Rows are points. Two turns around zero, p and q, are shown by what they do to some points. Write where each new point lands after one turn and then the other. Backwards means that the second turn is done in reverse. Each puzzle has new turns, and all numbers are rounded.

Turn p:
[-39  25] => [-18  43]
[-24 -30] => [-37 -11]
[68 41] => [79 -5]
[-5  8] => [0 9]
[  1 -44] => [-24 -37]
Turn q:
[38  3] => [36 11]
[-63  21] => [-66   7]
[ 26 -24] => [ 31 -18]
Where do these land?
q, then p: [-25  20] => [-16  28]
p, then q: [39 36] => [50 19]
q, then p: [-14 -56] => [-34 -47]

Turn p:
[ 37   6 -48] => [ 30 -23 -48]
[-39  27  56] => [-14  53  48]
[ 45 -22 -21] => [ 25 -46 -15]
[-43 -11  13] => [-41  16  15]
Turn q:
[ 29 -37 -15] => [ 30 -24 -31]
[-25  48  57] => [-13  34  69]
[-26  -7  -1] => [-20 -16   8]
[-18 -26 -25] => [-17 -30 -20]
[-26  62  -7] => [-45  49  14]
[ 65 -40  -9] => [ 64 -14 -40]
Where do these land?
p, then q backwards: [-38 -72  38] => [-87  -1  21]
q, then p: [30 -2 13] => [31 -9 -1]
q, then p: [ 3 45 -4] => [11 43 -7]
p, then q: [  4  30 -46] => [-14  19 -50]

Turn p:
[-22  24  45] => [-35  19  39]
[-21 -13  -2] => [-16 -18  -4]
[  3 -12 -43] => [ 13 -12 -41]
[ 57 -26  15] => [59 -9 25]
[-17  27 -15] => [-21  21 -20]
Turn q:
[-14 -26 -19] => [-11 -28 -18]
[-23 -29  14] => [  4 -37  12]
[ 14 -16   3] => [ 18  -6 -10]
[24 71  1] => [-11  73  14]
Where do these land?
p, then q: [-76  31   3] => [-66 -35  33]
q, then p: [15  7 -3] => [ 3 15 -7]
q, then p: [ 20 -53   3] => [ 49 -24 -17]
q, then p: [ 21 -16  17] => [31  5  3]
q, then p backwards: [24 35 -2] => [13 40  1]
q, then p: [ -4  -4 -17] => [ -7  -8 -14]

Turn p:
[ 20 -38  10  -2] => [  4 -37 -15  19]
[-46  19  11  36] => [-10  44  32  29]
[ 13 -49 -11 -41] => [-28 -54 -25  -9]
[-20 -15 -35 -13] => [-39   5 -21  -7]
[64 33 28 26] => [81  0 -2 -4]
[-62  68  22  10] => [ -9  63  69 -12]
[ 32 -19 -26 -16] => [  1 -22 -40 -15]
Turn q:
[ 1  6  0 36] => [-12  27  -8  20]
[ 18  -6  22 -26] => [ 17 -28  19   8]
[-35 -40  27  63] => [-79  14   3  34]
[ 56   5 -19 -76] => [ 78 -54  -9 -17]
[  9  35   4 -24] => [ 36   8  19 -13]
[ 19 -34 -24  27] => [-15  -9 -44  23]
[-69  33 -10   0] => [-26  41  21 -56]
Where do these land?
p, then q backwards: [ -7 -30  45  -7] => [ 16 -25  43 -17]
p, then q backwards: [ 65 -15 -33  28] => [ 52  -4 -60   0]
q, then p: [-40 -43   1 -23] => [-55 -26  16   8]
q, then p: [-13  54   6  36] => [ 36  35  32 -29]
q, then p: [-6  9  7  9] => [ 6  8 12 -2]
p, then q: [-54 -12 -39 -53] => [-39  -3  32 -70]
p, then q: [55 37 13 10] => [ 56 -25 -16  27]

Turn p:
[ 12  23 -14   5 -23 -15] => [  6  29  17 -15  11  12]
[-12  28  27  64  11 -19] => [-50  39  15  28  16 -31]
[  1 -11  29 -21  10  -8] => [ -8 -30  11 -12 -10 -15]
[ 37  -7 -26 -31  -1  18] => [ 53 -15   1  -8  10  12]
[-13 -38   1 -18  21  -8] => [  1 -27 -30 -14 -18 -18]
[-16   7 -12 -11   6  15] => [ -3 -10 -14   5   8  21]
[ -9  -3  -4  12 -24  17] => [  1  14   1  15 -18  19]
Turn q:
[ -6  13  -4 -11  58  -1] => [ 11  43   3 -19  14 -35]
[ -7 -17  -3   2  76  -7] => [ 36  30  -8 -18  25 -54]
[-14  -8  10  -5 -32  24] => [ -6 -13   1  14  17  36]
[ 10  -4   3   2 -24   2] => [ -3 -16  -3   2 -10  18]
[  1 -17  15 -11 -18 -17] => [ -3 -31  10 -12   4   5]
[ 13  35   7  -9 -34   7] => [-24   6  14  -1 -26  35]
[-27  18 -21   2 -40  -6] => [-43 -10   8  33  -2   9]
[ 17 -19 -17  -2   1   4] => [  3  -8 -29  -7  -2  -3]
[13 -2 10 31 13 -6] => [ 30  -1   3   8 -19 -11]
Where do these land?
q, then p: [-10 -25 -19   9   8 -11] => [  4  15 -21 -14   3 -22]
q, then p: [ 45  16   7  -5   7 -11] => [ 15  -3  23 -24 -14  32]
p, then q: [-16 -23  23  58  10 -14] => [-29 -15  35  40 -19 -27]
p, then q: [ 50  12  25 -21 -28   9] => [ 38 -17  23 -36 -10  30]
p, then q: [  0 -49 -10  -9  -7  15] => [-17 -29 -29   4 -25  15]
q, then p: [-18  24   1 -11 -16  -1] => [-30  -8   1  16  -6   7]
p, then q: [-17  15 -20   2   6  32] => [ 18  21 -25  24   1   1]
p, then q: [-18  11   5 -24  12   3] => [  6  -2 -15   1  31  -2]
q, then p backwards: [-16  20 -11  -1   9 -21] => [  2   2  23  23   2 -14]

Turn p:
[-2 16 17  1 -7 21] => [-16  17  20  -2  -3   8]
[ 10  26 -18 -22  -9 -21] => [ -1  21 -27   7 -19 -24]
[-13 -18   3  38 -17  14] => [-16 -33  16   3  -5  28]
[-5 13 -1 25 38  7] => [-14   0  -1  20  41   6]
[ 30  28  29 -29 -18 -29] => [ -4  26  13  -6 -25 -55]
[ 10 -47 -38 -14  31  12] => [ 59 -11 -19   9  18  25]
[-28 -17   9   0 -18  -4] => [ -8 -18   0 -30  -9  11]
Turn q:
[  5  -4 -34  -6  10  14] => [ -7  -8 -36  -9   6   6]
[ 0 21 14 -9 -8 -4] => [ -5  10  19 -15   1  -8]
[ 21 -31 -10 -13 -21 -14] => [ 10 -12 -17   8 -33 -25]
[ 15  -2  14  -4 -19  41] => [ 12  12   0 -24 -30  26]
[-11   7   9 -14 -24   6] => [-12  -6  18 -16 -17   1]
[ 22   2  -8  14  17 -16] => [  9  18 -16  15  14 -14]
[-58  -1  13  -7  76 -15] => [ 15 -45  23  13  80  15]
[  6   8   2  39 -31 -12] => [-22  30   9  29 -21   0]
Where do these land?
p, then q: [ 7 19 -2 23  9 26] => [-3 11 13 11 14 33]
q, then p backwards: [ -9  19  -1 -18   2   5] => [-19  -4  20  -2   3  -3]
q, then p: [  4 -20 -13 -15  -6  -8] => [ 13 -20 -11  -1 -15  -3]
p, then q: [-28  20 -10   5  15  21] => [-12  -7  -7 -17  25  29]
p, then q: [15 20  6  1 13 29] => [-3 26 18 -1 19 18]
q, then p: [ 10   2   7  21 -32  28] => [-25  20   9  -1 -30  20]
p, then q: [-10  25 -19  -7  10 -47] => [-32 -19 -25  18  19 -27]
q, then p: [  1 -13 -24  -3   4 -40] => [ -2 -39 -24   4  10 -12]
q, then p backwards: [ 11 -72  57  -8 -15 -13] => [ 71 -53 -11  -2 -32   1]
